Each row is a point. The points of each table are mixes of a few directions, plus a little noise. How many directions does each table use, and how many do they share? Where both have some left over, give the other angles between the two spaces (their principal angles), to ten degrees, smallest first.
In the rows, 128 means zero.

First (6 x 2)
[[145 126]
 [ 49 135]
 [158 125]
 [199 122]
 [142 127]
 [ 75 133]]
Second (6 x 2)
[[122  64]
 [130 155]
 [126 105]
 [133 189]
 [123  70]
 [133 185]]
Directions: first 1, second 1, shared 0; angles 90

First (8 x 4)
[[135 105 146 121]
 [152  52 185 106]
 [142  83 162 115]
 [112 179  90 143]
 [104 205  71 150]
 [111 186  84 145]
 [123 145 115 133]
 [147  69 172 111]]
Second (5 x 4)
[[129 124 131 127]
 [144  75 168 113]
 [125 139 120 131]
 [ 98 225  55 156]
 [143  77 166 114]]
Directions: first 1, second 1, shared 1

First (9 x 6)
[[138 184 125 110 141  97]
 [ 98  99 108 159 129 130]
 [ 65  69  87 191 129 133]
 [176 161 162  82 124 133]
 [152 125 148 109 121 143]
 [188 131 178  77 113 158]
 [ 52  56  77 205 131 133]
 [111 130 113 142 132 118]
 [175 196 154  77 133 109]]
Second (7 x 6)
[[122 129 102 136 161  77]
 [134 127 155 118  91 183]
 [123 129 104 136 160  78]
 [120 130  90 141 178  50]
 [137 125 175 112  66 224]
 [136 126 167 115  77 208]
 [123 129 103 137 161  77]]
Directions: first 2, second 1, shared 0; angles 40

First (9 x 9)
[[106 141 116 139 133 133 120 111 108]
 [ 50 174  85 166 146 146 100  69  57]
 [130 127 129 127 127 127 129 130 130]
 [249  57 194  70 100 101 171 218 238]
 [134 124 131 125 126 126 130 133 134]
 [110 138 118 136 132 132 122 115 112]
 [124 130 126 130 129 129 127 125 124]
 [ 68 163  95 157 142 141 106  83  74]
 [180  97 156 103 116 116 147 167 175]]
Second (7 x 9)
[[127  99 163 132  84 194 141 125 206]
 [153 191  86 148 134  64  85 132  67]
 [132 155 107 130 154  97 105 135  68]
 [126 144  93 127 150  51 146 112 107]
 [153 121 147 109 151 144 106 169  85]
 [123  75 165 115 101 175 169 126 213]
 [ 82 110 134 135 121 173 145  97 150]]
Directions: first 1, second 4, shared 1

First (10 x 12)
[[104 160  37 126 100 174  78 110  83 120 161 147]
 [ 42 147 219 146   7  83 128  51  92 154 100 106]
 [130 134  99 125 131 143 109 131 116 120 138 136]
 [165 107 149 120 167 120 112 161 136 102 117 136]
 [136 132  93 127 146 144 138 135 137 133 141 130]
 [108 148  81 129 104 152 104 112 103 128 146 136]
 [170 103 154 123 183 115 155 164 165 123 117 125]
 [164 114 113 127 192 131 194 157 184 150 135 117]
 [161 107 155 124 170 114 150 156 157 124 117 125]
 [ 99 130 181 133  80 104 112 103 107 126 109 123]]
Second (11 x 12)
[[130 121  92  83 147 116  90 135  98 130 152 150]
 [156  99 160 166 167 103 177  98 107 151 138  97]
 [113 123 183 114 132 144 141 155 180 118 123  76]
 [ 99 124 115 126  78 125 132  96 113 202 109 178]
 [138 143 137 148 118 143 133 151 163  97 103 133]
 [ 97 137  61 106 113 176 105 120 114 168 158 134]
 [ 99 130 125 107 111  69 107  72  49 130 164 121]
 [109 119 186  95 131 133 132 158 175 125 121  86]
 [165 128 126 120 162 103 108 155 123  69 124 144]
 [104 154  98 177 104 206 157 115 154 140 140  83]
 [197 128 126 163 144  89 127 154 133  80  77 209]]
Directions: first 3, second 6, shared 2; angles 40

First (10 x 14)
[[128 128 129 129 126 127 126 126 129 127 124 129 130 129]
 [133 128 136 142 103 122 108 114 132 113  83 137 144 133]
 [129 128 130 131 122 127 123 125 129 124 118 130 132 129]
 [132 128 134 139 107 123 112 116 131 116  91 135 141 132]
 [133 128 136 141 103 122 108 114 132 113  83 137 144 133]
 [121 129 118 110 161 136 154 147 123 148 188 116 107 122]
 [129 128 129 130 125 127 125 126 129 126 122 129 130 129]
 [135 127 138 146  95 120 102 109 133 108  68 140 149 134]
 [114 129 108  91 195 143 180 166 118 168 249 105  86 115]
 [125 128 123 120 143 132 140 137 126 137 156 123 118 125]]
Second (10 x 14)
[[132 112 155 120 132 108 146 128 125 101 122 145 146 170]
 [110 163 122 193  80 150 108 113 102 108  91 132 110 133]
 [125 126 151 126  83 115 128 111 118  98 106 165 155 158]
 [116 139 111 112 115 139 142 118 129 129 154 141 131 117]
 [142 104 129  88 177 116 140 149 144 154 162 111 127 117]
 [122 147 112 169 141 147 119 136 119 136 122 101  97 116]
 [117 134 141 143 116 127 144 127 110 107 134 142 126 159]
 [137 127 105 127 157 136 118 129 151 145 117 101 122  96]
 [137 119 141 111 116 121  99 146 119 169 144 123 118 103]
 [142 109 114  92 163 121 137 124 163 133 127 119 147 112]]
Directions: first 1, second 5, shared 1

First (11 x 20)
[[ 89 124 114 101 101 119 137 147 130 143 144 142  84 147 120 116 105 110
   93 165]
 [133 120  99 179 160 108 113 123 204 134  96 126 120  99 147 113 125 120
  130 127]
 [150  79 172 113 103 183 154 116 115 125 126 127  83 135 150  77 145 134
  126 137]
 [103 114 119 125 132  96 113 167  88 140 163 136 156 132 115 134 123 139
  113  92]
 [153 101 196 124 133 245 152 151 106 143 112  70  62 152  90  86 139 180
  155 125]
 [121 140  65 102 153  54 124 109 164 135 116 146 175 138 123 183 109 103
  154 118]
 [125 107 138 141 114 123 124 134 116 124 143 144 125 115 151 102 137 124
  104 123]
 [125 184  82 107 146  71 119 105 136 121 121 135 190 136 109 204 115 111
  156 126]
 [144 134 117 106 127  91 128 100 106 112 135 148 185 128 142 162 138 117
  147 107]
 [135 142 208 145  90 249 146 140 103 120 125  91  37 130 117  68 141 154
  102 180]
 [130 164  96 166 149  68  98 117 141 113 128 143 193  96 144 163 133 116
  128 107]]
Second (9 x 20)
[[174 109  83 131 185 102 110  86 125  83 115 153 195 153 143  86 126 128
  128 161]
 [ 93 162 127 112  75 172 138 143 146 157 131 129  93 183 101 109 134 180
  114 133]
 [117 143 139 144 145 150  97 158 157 148 119 132 151 149 133 117 134 156
  137 148]
 [ 87 167 135 119  80 179 128 156 155 166 128 128  98 184 104 110 136 186
  118 137]
 [176 105  82 127 179  96 119  80 117  79 118 151 186 145 141  92 124 119
  126 154]
 [120 112 160 128 110 108 150 137 104 135 141 105  86  59 132 182 122  79
  134  88]
 [182  78 109 130 178  61 140  79  85  72 130 130 158  64 153 146 116  55
  134 114]
 [ 93 131 183 132  89 134 144 169 122 165 143  97  66  67 125 190 127  99
  136  85]
 [111 144 134 127 111 150 125 143 141 146 128 127 118 149 120 122 132 152
  126 132]]
Directions: first 6, second 3, shared 0; angles 40, 50, 80
